Each row is a point. The points of each table are mixes of a few directions, plus a little noise. Count the directions of each table, and those that both share. Where both have some left over, give the other angles between the two spaces (their principal angles), to ten degrees, smallest first.
In the rows, zero is written as 128.

First (5 x 3):
[[143 114  79]
 [145 110  68]
 [125 132 139]
 [102 154 218]
 [125 131 136]]
Second (4 x 3):
[[121 190  78]
 [125 152 109]
 [133  81 166]
 [132  90 159]]
Directions: first 1, second 1, shared 0; angles 70

First (7 x 6):
[[ 83  87  95 162 240 157]
 [155 152 147 107  60 110]
 [105 107 111 145 185 143]
 [154 151 147 108  64 111]
 [110 112 115 142 172 140]
 [151 149 145 111  71 113]
 [138 137 136 120 103 121]]
Second (8 x 6):
[[158 136 134 126  80 212]
 [136 130 130 127 115 151]
 [102 121 123 130 170  53]
 [151 134 133 126  90 194]
 [136 130 130 127 115 151]
 [147 133 132 127  97 183]
 [ 96 120 121 130 180  36]
 [ 98 120 122 130 176  44]]
Directions: first 1, second 1, shared 0; angles 70

First (7 x 8):
[[154 107  73 109 106 105 146  98]
 [110 141 167 174 190 164 132 186]
 [140 139 138 120  95 105 110 117]
 [131 137 134  65  30  83  88  58]
 [173 132 111 180 155 109 143 175]
 [107 131 148 135 151 151 128 142]
 [ 81 109 125 112 169 178 148 121]]
Second (9 x 8):
[[161 156 123 117  89 108 158 146]
 [182 160 119 149  79 110 139 139]
 [113  83 102 121 117 191 161 115]
 [149  97 104 105 102  70 106 105]
 [161 128 149 133 103  73 117 167]
 [ 68 179 158  95 199 124 123 119]
 [100 172 134 135 175 144 111  99]
 [ 61 113 140 144 203 194 105 101]
 [156  61 123 150  84 139 132 158]]
Directions: first 3, second 5, shared 2; angles 70

First (9 x 11):
[[ 70 215 116 143  72 155 181 110 170 146  96]
 [152  93 134 122 152 116 106 136 110 122 141]
 [205  11 144 109 205  93  58 152  71 105 171]
 [ 93 182 120 137  92 146 161 117 154 139 109]
 [130 127 128 127 129 126 128 129 127 128 128]
 [127 130 127 128 126 129 129 127 129 127 129]
 [ 68 218 115 142  70 155 183 109 171 147  96]
 [176  53 138 116 177 106  83 143  92 113 154]
 [128 125 128 128 130 128 127 129 127 128 129]]
Second (11 x 11):
[[157  99 189  77 119 141  58 137  93 148 139]
 [127  89 168 113 154 116  85 132  90 111 120]
 [123 119  95 122 138 149 143 126 168  54 122]
 [ 96 183  39 152 131 157 184 129 166  79 111]
 [159  84 175 135 118  75  98 141 106 152 159]
 [126 134 111 139 123 130 156 121 157 122 129]
 [168 145 152 110  79 123 101 144 113 202 164]
 [ 91 177  46 188 140 110 193 133 139 106 116]
 [129  84 193 111 144 133 126  93 141 153 113]
 [123 105 188 108 149 125  83 123  73 165 112]
 [109 189  52 152 114 150 182 129 162 117 123]]
Directions: first 1, second 5, shared 0; angles 30

First (8 x 14):
[[108 151 121 128 153 135  95 127 109 123 143 118 152 133]
 [161 140 122  61 143 128 132  86 168 157 135 100 105  99]
 [136 167 129  81 121 118  94  90 144 100 182  73 106 100]
 [105  95 117 131 139 141  97 133  91 108 108 146 201 147]
 [105  76 114 143 148 117 169 149 153 117 102 111 115 154]
 [117  82 113  80 123 120 111  96 142  71 136  81 156 129]
 [101 159 142 249 142 122 176 211 110 169 111 177  75 164]
 [190 152 163 149  57 146 152 129 108 178 107 217 113  95]]
Second (10 x 14):
[[105 159 128 154 140 116 113 143 123 109 159 100 106 137]
 [130 128 127 151 145 119 179 150 159 162 112 129  79 133]
 [ 98 133 109  98 175 139  79 113 109 115 137  98 183 139]
 [134 138 130 148 147 146 129 144 102 178  96 176 157 133]
 [110 149 119 101 143 131  70 106 109  96 160  95 165 125]
 [121 146 118  79 135 120  93  94 143  87 171  64 123 116]
 [124 160 135 183 148 114 174 170 151 166 130 132  50 138]
 [180 117 132  47  92 150  89  67 116 131 124 149 188  88]
 [148  67 116  81 113 123 160 101 171 116 104 109 119 122]
 [135  84 158 240  46 127 193 190  95 121  82 225 113 148]]
Directions: first 5, second 5, shared 5
